Each row of a before or after table is a point. One or more steps were done to the points. Then noise was added and the rows were shuffled. The steps act on how far a point lies along the listed directions, d1 being the first. Write out the steps. A step turns or swaps two directions, mirrors them in a line or flattens them onto one, adds a multiple of one to another, or multiplies one. Angles are multiples of 10 degrees, from the lower direction toward the higher: turns from -170 to 170, lines from 10 to 170 but not 90. Use the fewest steps. Two steps may share a direction if one is a turn and the other turns, adds or multiplies; they go together, in the order done. Otherwise the lowest direction goes first.
(in the rows, 128 means zero)

Directions:
(1): [ 64 101 100]
(2): [129  73 179]
(3): [167  85  80]
Before (8 x 3)
[[173 132 117]
 [170 108 137]
 [122 195 136]
 [112 106  87]
 [180  94  99]
 [131 189  67]
 [133  77  38]
 [104 203 152]]
After (8 x 3)
[[123 206  49]
 [ 67 107 120]
 [100 108  96]
 [172 150  75]
 [105  86 123]
 [ 98 165 148]
 [197 159  84]
 [ 33 175 143]]
Steps: turn d1 and d3 by -120 degrees; multiply d2 by 1.3

Directions:
(1): [162 204 170  82 143 112]
(2): [ 95  92 214 117  96 111]
(3): [164 140 113 160  59  66]
Before (14 x 6)
[[126 110 119 120 135 146]
 [135 131 122 135 107 116]
 [125 128 117 122 131 136]
 [156 175 124 102 142 112]
 [134 129 106 130 123 130]
 [127 109 134 140 106 102]
 [125 131 132 138 106 114]
 [135 148 138 114 123 121]
 [142 127 112 130 117 124]
 [137 133  99 135 124 134]
 [119 143 111  94 183 171]
 [111 115 127 119 156 145]
 [152 133 100 132 127 122]
 [123 133  95 119 152 145]]
After (14 x 6)
[[144 123 137 148  79  76]
 [141 139 130 143  83  91]
 [102 113  99 115 172 169]
 [160 167  92 117 140 112]
 [153 122  91 149 107 109]
 [ 91 107 143 102 193 178]
 [142 159 127 121 121 117]
 [147 135 117 148  84  92]
 [132 122 105 135 112 120]
 [136 121  99 143 112 125]
 [ 78 117 113  70 248 236]
 [114 102 130 109 148 161]
 [149 123 108 140  98 111]
 [120 123 119 121 136 144]]
Steps: turn d1 and d2 by -30 degrees; multiply d3 by 2.5

Directions:
(1): [125  55 118 109 186 146 110 117  38 177 146]
(2): [ 46 121 162 141 156 146  62  97 162  93 189]
(3): [ 92 150  65 114 195 142 149  64 149 115  58]
(4): [124 171 134  52  90 206 167  93  98 115 169]
(5): [123 183 166 187 100 167  77  97  84 172  74]
Before (10 x 11)
[[ 90  71 155 148 129 104  65 141 165 110 197]
 [ 72 101 146 101 146 176 118 116 128  58 249]
 [138 162 112 154 185 153 145  85  93 162  30]
 [ 86 179 102 152 167 123  98  72 211  91  52]
 [127 146 128 138 131 108 105  87 110 154  96]
 [139 173 109 120  93 137 154  95 113 143  86]
 [116 120 145 145 168 152  43  88  75 163 100]
 [ 60 125  93 124 210 141 154  82 198  75 125]
 [126  88 139 157 144 118  96 138  97 201 147]
 [ 93 146 121 126 115 133 115 117 174 101 151]]
After (10 x 11)
[[104 121  96  95 129 104 156 113 163  99 143]
 [144 122  97  96 141  81 152 107 129 131 125]
 [120  96  80  86 226 115 192 112 154 103 111]
 [147  77 122 124 136 114 130 145  99 197 161]
 [193  85  88  78 168 107 149 143  83 160  97]
 [166 172 157 187  88 189 116 121  39 161  89]
 [110 186 110 176 165 172 144  67 132 144  30]
 [175 134 152 172  64 132  93 147  86 186  96]
 [135 174 120 145  88 136 129 124 138 140  94]
 [143 185  71 122 148 121 157  93 189 110  22]]
Steps: turn d2 and d5 by 140 degrees; multiply d4 by 0.4

Directions:
(1): [129 139 122 110 132 154 134 163 114 154 188 176 113 116 113 117  74 249]
(2): [106 117 166 149 119 142 132 110 137 191 187 150  92 194 202 192 117  98]
(3): [ 96  83 160 106 118 166 116 152 148 217 126 121 150 136  51 113 202 128]
(4): [151 123 128  91 123 218 177 121 202 125  78 142  72 118 167  84 121 121]
(5): [175  67  99 210  98 158 164 141 131 122 188 154 177  85 143 101 141 102]
Before (8 x 18)
[[125 131 116 185 134  94 105 152  89 112 183 152 160 117 149 151  89 150]
 [139 150 114 118 134 137 123 121 120 105 104 121 105 109 140 103 125 127]
 [153 146 110 161 128  59 118 115  73  60 157 116 172 108 136 129 125 111]
 [116 116 133  91 134 139 107 150 113 113  90 110 132 107  50 103 155 165]
 [113 149 131  72 142 125 124 124 152  96  90 123 109 103  82  95 104 172]
 [100 169 144  99 136 162 113  99 142 142  92 137  73 142 136 130  95 134]
 [109 114 137 113 137 100 116 139 110 130  84  88 178 118  64 113 169  91]
 [135 119 125 131 115 145 152 113 147 110 111 136 111 134 164 123 115 110]]
After (8 x 18)
[[112  72 143 101 119 166 109 173 118 161 118 116 159  93   9  89 185 169]
 [125  97 130  94 121 179 148 148 174 138 121 147 125  81  59  58 130 184]
 [117 161 126 144 135   8  72 119  37  85 160  99 189 128  93 162 142 117]
 [118 131 114 217 135  34  79 138  56  92 178 120 195 124 148 173 111  91]
 [ 78 118 156  79 147  93  86 164  96 184 101  90 182 134   9 124 176 154]
 [138 128 127 106 120 161 159 100 165 104  91 139  80 139 181 114 101 116]
 [138 147 126 118 121 208 150 115 160 135 126 173  69 117 160  96  63 167]
 [139 138 122 105 127 165 133 127 139 121 104 132  99 102 126  90 132 138]]
Steps: turn d1 and d5 by 80 degrees; add -1 times d2 to d3; multiply d4 by 2

Directions:
(1): [175 210 211 197 120  78 137  98 140 159  50 113  88 142 153 141 118 111
 120 224 106 141 111 147]
(2): [174  19 109 224  71 111  84 174 144 161 152 127  81 127  94 144 106 133
  95 163 141 113 139  56]
(3): [122 122 100 118 198  85  25 114 141 145 154 113  46 100 195 174 118 100
  70  78 107 159 102 177]
Before (11 x 24)
[[125  99 110 140 137 118  99 135 134 144 150 131  95 109 130 152 128 115
  112 120 120 137 127 128]
 [157 135 139 157 141  91  81 129 143 146 115 114  84 125 141 150 119 109
   85 145 119 141 117 148]
 [107 174 130  89 157 115 120 101 115 119 109 123 126 123 153 122 132 112
  131 107  95 140 124 169]
 [109 146 124  93 125 155 162 131 106 110 135 129 171 134 107 113 149 147
  145 116 135 139 139 138]
 [105 140 112  94 168 122 106 118 134 119 137 127 116 125 140 151 130 119
  106  91 124 135 106 157]
 [132 125 124 134 158  99  89 121 128 128 133 113  91 117 147 153 113 117
   96 122 127 139 116 145]
 [124 120 141 155 108 110 140 127 125 141 111 123 138 132 121 129 117 124
  126 141 126 129 132 109]
 [122  71 104 119 130 140 105 145 135 126 169 128 121 123 127 124 122 122
  112  98 135 133 133 116]
 [119 166 156 111 142 126 124 109 135 139 120 129 132 128 161 126 135 118
  121 128 124 140 124 146]
 [129  70 103 133 111 140 135 160 118 124 154 131 140 135 103 123 138 136
  140 115 137 107 139  97]
 [143 145 160 174 117 121 125 131 133 141 102 132 122 130 132 126 114 127
  137 173 126 134 122 125]]
After (11 x 24)
[[113  29  60 115 108 164 111 173 110 117 199 130 145 120  82 125 139 153
  116  76 153 128 148  92]
 [144 215 189 136 134 105 173  98 118 120  74 116 134 145 131 126 122 126
  140 184 122 136 119 157]
 [158 251 212 150 134  90 159  87 135 138  44 114 124 147 143 129 130 109
  127 204 111 142 115 177]
 [135 158 159 162 138 114 107 123 134 140 105 127 109 124 149 130 114 119
  126 158 119 145 115 144]
 [126 110 128 134  84 139 164 138 111 120 117 134 162 135  88  97 127 134
  156 144 121 109 148  94]
 [120 148 142 102 149 132 130 114 131 121 126 122 134 130 143 121 130 116
  127 118 121 144 124 152]
 [125 198 168 126 141 116 159 102 128 138  94 132 123 131 140 138 137 110
  143 164 112 144 121 162]
 [134 124 155 138 100 139 144 129 136 140 126 135 150 134 126 115 132 133
  132 145 136 124 142 103]
 [118 100 100 106 160 121 101 137 121 121 154 122 114 124 143 140 139 120
  125  89 122 128 123 143]
 [119 151 145 121 110 143 179 126 128 115 108 135 161 151  94 120 133 140
  143 146 136 117 124 116]
 [117 130 135 136 136 104 118 123 129 142 116 118 120 124 143 140 116 116
  114 124 123 142 122 132]]
Steps: turn d2 and d3 by 130 degrees; add -1.5 times d2 to d1
